Each wall is flat, endless, passes through zero and stands at right angles to its row. A trip goes straight from one point to another. List the walls that it crosses, first one first.
(in the rows, 128 means zero)

Walls:
(1): [125 160 116]
(2): [156  98 131]
(3): [130 137  74]
Trips:
[103 120 101] to [ 90 168 105] -> none
[170 148  91] to [203 101 194] -> 1, 3
[158 136 100] to [112 133 131] -> 2, 3
[183 143 121] to [158  75  80] -> 1
[146 116  81] to [ 67  90 137] -> 1, 2, 3
[162 118  72] to [129  73 162] -> 1, 3
[148 155 139] to [159 126 173] -> 2, 1

Walls:
(1): [171 122 135 142 145  90 147 187 123  97 152]
(2): [136 144 158 121  80 140 121 175 137 140 111]
Trips:
[140  78 148 144 130 133 138 215  93 160 179] to [189  68 116 142 132 104 102 162 108 132 128] -> none
[186 117 104 118 119 110 108  64 116 149 108] to [183 125 126 133 166  96 121 151 115 164 134] -> 1
[ 96 152 172 130 164  99 100 108 206  91 159] to [101  82 124 163  94  76 156 155 107 121 176] -> none
[ 67 156 121 107 116 200 115  90 196 115 154] to [149 123 134 107 138 108  85 181 155  94 102] -> 2, 1
[ 96 144 166 135 139 129 126 129 111  84 142] to [173 157  85 111 156  99 144 180 202 198 119] -> 2
[114 153 203 150  63 136 160 105 169 196 106] to [166 125 106 172 160 124  89 139  85  70 117] -> 1, 2
[125 149  80 103 147 175 127  87 130 143 108] to [104 114 157 118 136 142 119  67 132 130 102] -> none
[180 103  92 118  55 150 150 117 115 115 146] to [162 129 145 167 132  75 153 113 113 140 160] -> 2
[103 127  96  90 148 145 196  95 212 121 213] to [165 136 134 143  92 150 180  93 128 112 130] -> 2

Walls:
(1): [173 171  81  80 132 133 147  84 113 149 156  95 128 113  75 146 127 167
 188 168 138 183 183 173]
(2): [123 172  94 121 145 111 113 156 143 137 119 112 103 155 132 164  85 164
 138 196 110 144 105 126]
(3): [116 171  95 142  91 151 101  81 130 157  66 111 101 116 116 143 189 107
 136 140 112 112 162 147]
(4): [100 180 168 147 120 169 119  73  82  81  76 126 111 107 147 129 131 149
 107  91 128 117 124 121]
Trips:
[161 100 120  73  85 104  88  93 148 118 165  95 186 124  86 132 145 162
 115 122  63  63 112 211] to [174 145 117 128 165 148 143 171 110 135 150 151 137 110 170  97 150  46
 178 114  91  80 186 116] -> 1
[183  89 200  96  97  66  87 124 102 131 147 140 182 113 137  88  93 163
 147 106 126 161 143 115] to [109 148 145 161  70 189 172 126 131  98  32 161 114 160 131  83 136 135
  88 149 113 166 104 149] -> 1, 4, 3
[162 111 148  88 104 101 122 131  64 103 160  74 185 139 113 138 153 127
  55 143 109 164  88 177] to [110 142 126 107 116 168  43 162 160 112 168 132 120 163 164 117 175 141
 124  87 156 130 136 177] -> 1, 3, 4
[ 84 122 150 166 185 124 161 209 114 120 170  95 122 115 144 100 110 142
  76 144  63 121 108 140] to [140 109 148 159  96 162 155 165 108 169  88 144  75 121 115 166 117  83
 141 127 165 173 159 168] -> 3, 2, 1
[183 104 137  68 155  58 163  88 146  74 153  91 148 215 155 128 105 124
 134 134 119 101 128 157] to [180 109 128 159 104 163  88 123 148 143 190 157 121 107 145 133 124 130
  89 132 142  93  74 108] -> 1, 2

Walls:
(1): [104 130 139 128 106 138  98 121 154 102 104 121  69 196  81 163 109 109
 125 108  84 215 140  97 167 110 152  97  41 130 107  60  97 127 138  86
 108 138 109  96  99 151 106 133 157 141 120 179]
(2): [140 153 120 145  92 121  95 121 139 121 142 196 112 122  73 116 114 161
  60  84  93 132 152 126  71 141 125 117 179 119 199 146  69 126 123 138
  93  90 149 160  93  83 206 115 171  78 110 184]
(3): [143 165 121 132 114  52 128 115 115 145 137 134 137  78 217 175 137 132
 156 160 126 126  92 181  84  90  73  72 173 147 162 118 163 157  73  83
 111 163  80 112 151 104 125 135 153 148 121 137]
Trips:
[121 154  81 133 161 153 163 168 117 119 134  84 114 100 122 135 125 175
 143 114 115 166 109 151  95  98  68 145 143 165 165  74 124 122  80  92
 120 139 156 149 155  78  94 134 100  94 200  76] to [130 141  76  66 112 130 126 140 127 158 153 126 148 153 114 104 131 108
  87  83 120  81 190 120  67 102 164 131 133  72 131  77 178  46 120  78
 151  87 101 107 141 143 146 124  99 125 165 123] -> 2, 3
[145 156 114 149 131  74 119  70 125  83  95  89 164  69 153 136  99 115
 125 112  94 191  86 116 133 141 102  97 116  96 147 192 129 171 161  76
 124 176 121 103  93 164 127 144 200  95 142 160] to [ 56 133 130 126 130  77  71  97 165 112 125 146 129 104  94 139  95 147
  65 117  88  89 125 132 111  19 121 134 189 134 148 107 160 124 144 164
  99 184 175 183 172 146 105  74 112  98 128 116] -> 1
[119 159 135 201 114 172  87 116  56 102 147  86 153 104  98 176 156  72
 141  98 136 172  98 110 125 118 141 112  28 130  92 153 167 110 100  58
  96  94 183 122 189  94 106  88  93 161 139 131] to [135  97  59 167  97  99 145 102 133  85 117 196 148 129 165  93  81 143
  86 115 115 122  86 200 147 144 174 122 109 128 147  85 123 145 120 114
 139  93  70  52 126 129 166 105 136 120 165 203] -> 3, 2
[146 151 128 132  97 123 143 122 107 158  89 146 105 167 136 160 133 200
 117  79 155 118  75 125  62 132 141 127 137 129 129  72 103 167 151 113
 108 162 126 128 106 108  87 213 118 112 108 113] to [131 140 176 116 149 120 164 171 158 110 108 114 135 155 124  99 119 128
 115 158 156 130 137 131  95  79 111 191 160 106 136 113 125 147 166 156
 102 157 134 141 100 121 149 121 103 112 170 177] -> 1, 3
[ 95 107 116 150  94 158 101  82 149  95 119 111 109 117 102  87 159 133
 128 109 162  83  74 179 141 107 180 163  68 120  92 111 136 122 151 110
 145 219 120 157 100 186 138 134 136 162 107 111] to [149 113 101 115 148 108  83 165 128  99 146 109 115 157 152 120 147 158
 147 130 104  84 102  98 117 132 161 199 133 164 102 168 116 148 130 155
 101 123 121 125 142 148 145 135 126  71 152  75] -> 1

Walls:
(1): [ 98  58 165 130 124 175 183 201 154  98 111 122 144 112 173 109 123 132
  97 128 202 193  88 111 120 117 100  84 154 130 132 153  83 130 108 129
 180 120  97 150 113 147 164 147 115 152 169  70]
(2): [142 128 113  98 139 126 130 230 112 136  62 178 140 148 110 187 140 199
 107 123 159  85 176 157 121  96  84 164 167  93 101 125 144  95  94 141
 114 199 154 134 109 148 176 181 139 134 140 149]
(3): [143 109  63 118 153 156 121 169 144 144  98 126 155  79  93 101 154 187
 146 146 128 164 128 132 132 132 157  46 129 103  54 150 128 179  74 166
 129  91 150 149 120  85 144  85 106 121 183 138]
(4): [154 118  52 146 135  82 122 122 127 137 130 145 130 176  92 165 115 123
 172 142  99 121 107 102 111 127 128 122 142 100  97 109 113 175 141 157
 161 124 112  91 155 167 121 151 171 115  47  90]
Trips:
[ 95 147 136 126  83 163 148 101 172  84 204 100 176 122 137 136 140 137
  95  96 157 143 154 140 128 170 128 128  82 172 109 150 119  91 149  88
 143  69 143 138 131 151 117 163 134 153 139  53] to [189 124  88 110 124 133 111  86 110 153 140  98  71 133 135 166 140 115
 124  96 114  79 129 135 118 173 194 129 102 152 110 148  74  99 129 174
 138 137 154  85 154 114  98 167 120  87 130  92] -> 1, 4
[144 138  67  74 134 161 104  98 128 127 187 114 142  83 136 115 120 208
 136  90 174 125 129 115 101 128 130 118 131 142 118  76 152 140 111 120
  83 189 106  57 116 137 156 109 138 191 115 117] to [132  66  92 188 147 130 170 136 120  52  54 130 156 162 142 170  93 114
 171  91 137  91  67 138 158 132 131 118 139 111  82  67 180 139  55  70
 106 131 127 157 121 101 171 160 176 159 108  98] -> 1
[140 139 134 134 123 128 114 156  45 180 113 112 129  92 108  89 128 115
 174  78 110 141  92 112 198 132  93 128 167 109 112 114  65 166 133 103
 143  99 111 151 168 112  98 132 133 213 161 157] to [132  98 165  88 167 161 212  81 104  86 124 162 129  89 162  80 136 182
 176 142 199 160 130 100 116  61 150 149 134 120  77 140  64 109 133 171
 147 107 126 191 193 127  66 133 130 170 162  87] -> none
[118 139 129 151 118 127 142 106 179  66 175 116 140 125 102 130 105 135
  91 151  95 124 167 140 177 112 215 142 173 102 101 150 187 124 167 109
 148 150 106 121 156 131 164 108 115  84  73  89] to [149 133 129  94 180  89 161 134 119 100 119  94 171 113 167 161 172 141
 143 136  75 157 161 134  72 152 132 107 137 157 110  99 169 187 157 100
 178 109 136 143 110 104 184 179 182  69 176 101] -> 3, 1, 2
[188  99  96 133 161 108  99 128 161  96  92  82 138 114 160 131 107 113
 157  90 151 121 144 138 145  97 156 121 132 120 125 115 152 107 122  89
 137 161 110 123 127 185 119 140 119 119 107 180] to [208 171 113 114 135 125 143 143  78 154 126 149  92 119 101 135 202  58
 143 147  93 190  76  81 108 100 209 144 134 147 148 187 221 109  78 120
 136 107  67 144 107 160 148  69 135 150 125 123] -> 2, 3
[113  60 134  84  86 140  80 128 175  73 166 124  85 213 176 136 158 117
 155  66 170 155  79  73  58 190  90 156 130 137  98 143 134 112  94 124
  93  69 143 110 151 121  55 154 119 136  68 118] to [121 120 150 182  91 122  96 109  72  81 165 104 144 113 124 110 103 144
 127 118 144 111 117 110 113 102 131 107 141 119 202 108 102 164 160 175
 155 155 144 123  94 131 116 132 159 123 150 120] -> none
[122 125 104 136 138 142 141 142 179 108 220 131 145 124  87 170 126 141
  80 140 160 143  89 137 134  89 100 208 169 115 126 138 115 118 118  86
 115  86 171 154 132 124  97 180 193  96 105 146] to [139 156  92 101 118 194 102 134 152 106 122 110 157 139 145 152 108 126
 148 118 120  99 108  99  65 105 161 139 121 151 111 161 134 119 171 124
 118 122 158 107 113 143  97 146 134 154 116  59] -> 1, 2
[123 157 138 183 138 163 149 123 234 125 122  83 121 161  89  94 110 142
 147 149  87 157 113 111 147  99 145 155 133 152 126 135 120  92 182 118
 141 113 112 165 104 142 116 123 107 110 149  96] to [152 102  64 120 171 123 130 165 160  76 149  90 140 118  95 107 105 121
 162 118  99 114 136 122 133 137 110 166  82  93  95 162  93 120 143 163
 202 139 107 143  89 152  53 117 206  45 111 170] -> 4, 3, 1

Walls:
(1): [131 126 126 116 119 131 133  93 128 124  96 105 162  83  85 115 138 141
 144 157  99  24 180 136 109  99 105 132 110 147  99 123  94 169  75 144
 140 182 150 153 138 132 143 145 147 179 123  84]
(2): [143 100 195  85 163 166  63 114 128 156 181 100 142 165 147 153  79 117
 102 139 121 117 161  85 130 138 121 146 138 106 141 148 149 156 103 133
  79 102 167  88 144  99 143 131 101 123 148 113]
(3): [101 193 127 151 169 117 110 160  92 149 104 123 133 127 111 170  98 133
 121 166 113 177 126  94 115  82 101 139 180 137 131 136  62 164 129  63
 155 163 103 144 136 105 154 124 130 177  82  93]
(4): [165 130 139  86  96 155 129 128 184 130 129 121 114 126 154 154  93 117
 113 178 109  84 111  59 131 145 129 157 160  85 146 122 185 102 158 147
  84 161 140 160 107 165 106 200 109 141  96 155]
(5): [124 173 136 133  83 108 165 117 133 164 139 121 162 138 117 142 158 113
 132 130 170 147 154 146 159 100  97 118 129 124 153  92  96 110 148 136
 127 125 154 144 139 202 129 126  83 195  83 120]
(6): [148 144 106 172 159 143 141  89  93 165  92 121 103 162 220  47 124 143
  60 192 109 106  83  69  94  82 165 176 121 120 167  55 123 105  44 180
  89 118 163 134 107  60 149 125 149 147 134 144]
Trips:
[ 84 163 157 182  98  76 116 130 117 119 148 150 126 200 118 107 139 124
 147 121 132 172 119 156 129 138 179 123  99 125 128 149 173 113  98 167
 172 200 127 167  82 188 134 150  63 127 139 124] to [147 142 137 131  60  75 129  98 119 117 187 156 153 122 158  98 150  92
  92  71  81  78  92 156 154  83 148 151 179 144 111  92 183 140 106 210
 174 160 129 121 109  92 157 128 159 115 120  80] -> 6, 1, 5
[109 101 152 120 142 124 182 147 116 152  25 153 154 111 122 175 142 161
 154 138 172 143 127 164 141 123 141 157 122 169  93 136 116 125 148 214
 122  93 107 161 122 132 121 122 122 113 120 137] to [108  73  83 143  93  73 131 115  95 144 121 146 132 133 158 140 153 123
  47 133 184  92 136 105 142 125 177 136  99 244  67  96 122 166 162 178
 101 168 170 137 189 129 135  86 134 156 123 138] -> 6
[151 128 140  87 133 141  89  86 130 190 120 146 104 119 133 101 151 144
 146 141 180  93 152 134 118 188 183 161 147  80  76 128 142 165 158 155
 120 136 149 104 126  37 144 174 102 120  67 135] to [149 190 124 146 171 113 120 151 122 128 130 159 140 174  94  92 112 127
  86 129 137 126 118 121 103 161 128 139  92 108 133 123 141  98  42 162
 121  95 200 169 172 148 146  83 155 160 179 112] -> 4, 5
[165 159 128 124 117  92 102  68 136 235  98 122 105 126  94 186 108  62
 152  81  94 132 109  79 159 216 104 169 101 149 140 134 108 179 137 136
 127 134 163 116 127 111 174 176  84 181 207 188] to [108 122 142 108 143 105 138 149 143 104 123  73 132 124 138 118 137 138
 153  77  88 168 165 125 103  76 148 145 143 144 165  82 106 128 142 126
  61 166 123 128 150 129 154 109 125  86 136 158] -> 1, 6, 4, 5
[194 105 195 150 124  71 106  70 205 169 165 128 122 191  94  85 133 101
 204 160 155  67  92 216 141 152  86 148  90  47 209 139  88  89 121 164
 120 116 127 147 143 187 120 120 140 133 109 172] to [114 160 119 159 149 126 104  69 122  75 149 127 152 175 176 143  97 112
  99 130 160 151 119 137 104  83 146 129 105 147 148 188 132 116 103 118
 157 135 135 129 106 162 156 125 129  75 191 128] -> 1, 6, 4, 5
[ 84 112 126  93 137 172 162 102 147 137 169 129 105 155 125 146 138 112
 107 181 112 192 133 119 152 117 168 147 142 174  92  73  93 125 125  69
  61 163 142 148 143 148 147 136 139 131 127 109] to [ 58 142 115  67  94 117 157 139 152 146  82  81 135 158 154 154 128  83
  96 116 151 149 143 144 184 103  96  37 108 137 132 148 207 173 167 124
  89  88  63 137 103 158 157 100 137 158  87  95] -> 6, 2
[124  96 180  95 177 138 120 137 113 121  59  51 143 127 131 156  82  91
 168 127 146 134 153 129 167 130 115 172 139 165 104 171 131  53  97 100
 125 148 119  53 110 123 132 194 124  50  98  67] to [138 137 149 139  79 176 168 162 170 198 157 105 123 129 153 149 142 153
  88 130  88  91  71  97 119 134  98 152 121 147 162 181 129 141 108 144
 121 133 183 129  99  97 145 118 150 204 148 133] -> 6, 5

Walls:
(1): [116 115 136 160 177 114 112 180 127 186 148 132 106 168 140 171 169 109
 126 142 138 118  93  96 122 102 142 131 136 147 146 168  75 170 121 104
 110 101 169 118 108 126 158 121  91 158 113 120]
(2): [111 188 160 166 135 199 148  78 143  85 123 159 161 136 122 123 135 113
 130 116 122  83 175 143 163 141  83 118 113  96  72 191 194  94 111 123
 140 127 131 204 129  74 104 159 103 155 196  94]
(3): [129 137 131 143 126 136 134 113 137 122  99 129 111 141 110  49  95 116
 107 124 117  90 101 196 131 136 123 104 181 155 190  77  50 172 130 164
 197 144 102 119 177 110 159 176 114 193 105  53]
(4): [ 97 141 141 133  93 140 124 171  62 161 191 125  53 164 141 125  89 137
 143 183 119 202 127 142 146 124 139 150  70  96  98  90 106 180 139 111
 127  90 147  86 100 103 135  65 120 136 138 162]
(5): [129 180 148 130 137 134  76 123 131 130  94 118  88 119 209 117 116 128
 108 160 137 209 177 114 136 126 144 155 176 136 153  98 133  91 157 114
  98  49 139 135 121 153 138 104 168  95  76 183]
(6): [106 148 130  85 145 181 155  71 121 138 152 147 169 133 137 112  83 148
 133 130 117 173 121  65  87 154  75 103 134 118 110 119 178 154 154 157
 181  87 161 122 113 124  85 129 184  96  97 104]
(7): [133 112 113 108  81 147 116 150  83  76 144 119 150 136 142 106 124 130
 156  76 159 147 157 171  99 127 133 178  69  66 151 126 138 129 174 109
 112 117 133 136 108  86 144 191 116 133 201  84]
(8): [ 82 146  70 141 116 137 119 144 134 112 108 138 103 174 112 119 114 127
  91 139 120 136 151 212 130 143 140 167 150 161 184 169  70 144 130 150
 135 117 150 142 138 141  89 132 213  82 124 154]
(9): [141 111 174 133 170 130 121  92 161 109 149 110 138 140 115 126  90  68
  97 109  46 105 143  99 142 158 102 143 187 121 132 120 123 181  98 114
 138 178 106 110 131  84  96 192  84 101 100  67]
Trips:
[136 127 160 126  94 189 134  96 201 130  91 159 134 108 107 119  88  95
 129 142 133 106  97  98  84 143 149 134 131 117 141 118 169 122 110  78
 141 125 118 120 141 127 159  98 149 154 108 118] to [148 189  90 128 113 142 123 110 118 165 170  97 115 113 170 148 138 104
 147 110  99 106 166  86 132  66 148 148 146 105 118 191 124 116 122 159
 131 141 155 132 134 152  91 153 158 120 115  96] -> 3, 1, 8
[122  66 172 152 111 110 165 145 170 133 100 128 134 108 144 165 116  68
 145 166 112 109 214 103 122 140 100 134  84  89 147 151 125 101 111  94
 186 107 147 124 160 122 100 101 105 179 157 138] to [132 134 227 174  70 123 113 144 115 102 120 164 144 121 156 156  72 139
 114 168  78 153 102 196 161 150  89 115  97 117 152 154 128 144 146 108
  79 146 160 129 149 112 156  87 138 194 194 160] -> 9, 1, 5, 8, 3
[181 157 120 187  83 175 141 169 106 131 125 134 139 186 109 173 123  68
 121 218 130 139 151 102 119 113 162 157 192  84 124 179 142 103 121 127
 143 115 132  66 144 159 118 129 161 164 123 165] to [152 136 130 139  93 103 109 163 149 159 121  81 128 151 107 206 142  57
 143 147 117 115 124 155 117 171 106 174  65 155  95 145 186  66  75 132
  79 141 114  95  78  79 125 178 151 142 133 192] -> 7, 5, 8
[116 157 105 104 126 169 151  89 115 167 157 137 111 146 126 168 177 148
 130 137  79 145 207 152  88 172 150 102 102 170  91 156 110 131 154 102
 134  96 107 129 132 117 105 205  82 162  92 110] to [167  77 117 168 108 131 149 185 156 129 128 176 134  98 173 154 157 137
 121 157 128 110 155 135 134 134 167 155  82 153 110 102 109 153  62 129
  93  90 124 128 104 115  67 113 113 164 118 134] -> 3, 6, 8, 9, 7, 2

Walls:
(1): [161 140 110 100 105 129 133 129 125 115 183 102 190 141 139 134 165 139
 105 166 127 135 173 124  76 119 134 117  49 155 100 116 179 122  99 128
 153 113 139 127 198 148  74 118 114  93 151 138]
(2): [129 146 111 121 123 113 151 103 143 116 144 179  83  95 204 119  96 161
 143 140 187 158 140 169 151 129  86 130 168  78 121 104 160 107 103 120
 112 101 188 131 173 137 119 107 125  94 111 211]
(3): [128 134  98 106 151 172 115 114 148  94 104 180  64 106  83 173 114 158
 178 200 126 170 145  95  49 183 161 167  94 165 157  77 157 175 185 122
  67 105 113  81 169 114 124  95 121 162 126 120]
(4): [115 150  99 145 105 191 137 106 154 154 118 141 145 199  92 123  89 104
  93 108 159 115 109 110 101 180 101 125  94 174 101  94 164  80  72 113
  85 120  77 129 182 134 106 153 163 135 140 125]
(5): [115  80 129  89 172 184 107 156 146 217 171  82 128 122 154 154 137 103
 117 110 218 138 167 195 167 153 133 127  83 182  95 178 137  87 137  91
 189 109 123 169 138 111  76  65  41 121  91 152]
(6): [102 106 142 130 136 149 127 116 108 112 161 114 205  98 110 120 108  80
 166 176 148 125  57 142 116 114 148 145 150 214 221  83 167 134 191  67
 174 124 210 156  65  64 127 127 129 126 125 105]
(7): [120  81 114 142 163  99 141 173  83 138 124 125 128 131 139 146  92 144
 161  85 114 162 106 114 209 156 111 125 109 129 130 153 119  92 161  84
 132 194 107 122 118  37  70 128 108  94 124 106]
Trips:
[138 104 102 126  67 193 127 148 133 154 119 108  99 111 129 139 155 126
 142 128 170 144 150 142  60 117  78 165 110  93  60 140 128 125  93  92
 130  69  85 115 144 130 102 168 143 149 102 133] to [145  76 112 139  91  92 141 125 122 139 102 154 124 134  62 132 113 145
 165 166 166 139 135 112 125 120 103 153 144 142 120 209 102 120 117 110
  81 130  20 142 146 164 135 155 131  36  91 145] -> 7, 1, 2, 5
[129 134 157 159 130 189 120 141 104 155 130 149 196 104 139 118 126 123
 115 113  85 111 178 180 142 167 165 116 149  89  44 152 105 141 139 161
 118 157  52 113 147 178 108 138  88 113 139 171] to [102 116 118 131  91  94 126  94 117  88 140  65 115 108 105 139 129 102
 138 133 172 166 112 168 144  66  53 126  72  95 104 157 115 118 126 147
 112 202 189 149 106 122 133 136 117 105 128  82] -> 7, 4, 2, 6
[169 140 130 123  96 131 127 116 128 152 155 160 115 120 108 148 103 116
  80 111 163 116 129  88 178 169 144 156 183 145 160 137 155 113 148 106
 138 125 116 122 132 125  84 140 124  90  94  99] to [125 159 175 110 126  68 148  82 129 178 147 158 176 108 172 132  80 141
 124 143 106  99 143 121  86 134 164 119 159 179 148 154 117 142 105 153
  43 124 161 114  72 101 114 167 129 157 245 152] -> 5, 7, 2, 4
[163 126 150  69 153 164 120 126 166 146  92  91 116  95 200 131 122 108
 119 143 201 124 165 117 146 164 177 155 109 141 161 102 127 145 100 142
  95 120  84  76  58 139 112  78 127 155 111 166] to [132  60 130 198 101 187 125 110 130 101 137 137 142 187 102 140 169  96
 104 196 109 114  84 122 150 106 148  92 184 112 172 170 107  79 166 161
 114 119 100 140  88  85 132 134 145 111  85  64] -> 6, 2, 7, 3, 5
[ 75 114 150 110 167 151 116 137 106 118 103 168 129 114 112 136 155  87
 123 144 145 183  88  82 103 158 110 103 101 122 156 127 145  79  81 113
  89 101 100 110 134  76 128 141 112 135 130 157] to [123 113 161 142 123 107 117 183 124 162 195 133 103 165 145 155  82 116
  80 104  46 131  94  89 131 112 157 152 144 166 208 160  73 135  94 102
 115 108 141 142 153 103 112 135  51 136 153 103] -> 2, 3, 4
[158 167 109 124  69 170 112 129 101 118 108 169 104 188 116 160 146  81
 115 159 133 180 156 145 133 135 128 111 107 117 119 168 141 102 151 109
 134 124 189 127 154  78 131 166 114 139 126  70] to [ 70 157 133 127 160 171 145 129 106  97 127  72 110 112  43 121 110 105
 119 101  70  84 110 115 153  75 129  94 138 146 134 107 122 135 110 110
 138 159  96 135 136 124 134 125 129 157 153 140] -> 5, 1, 3
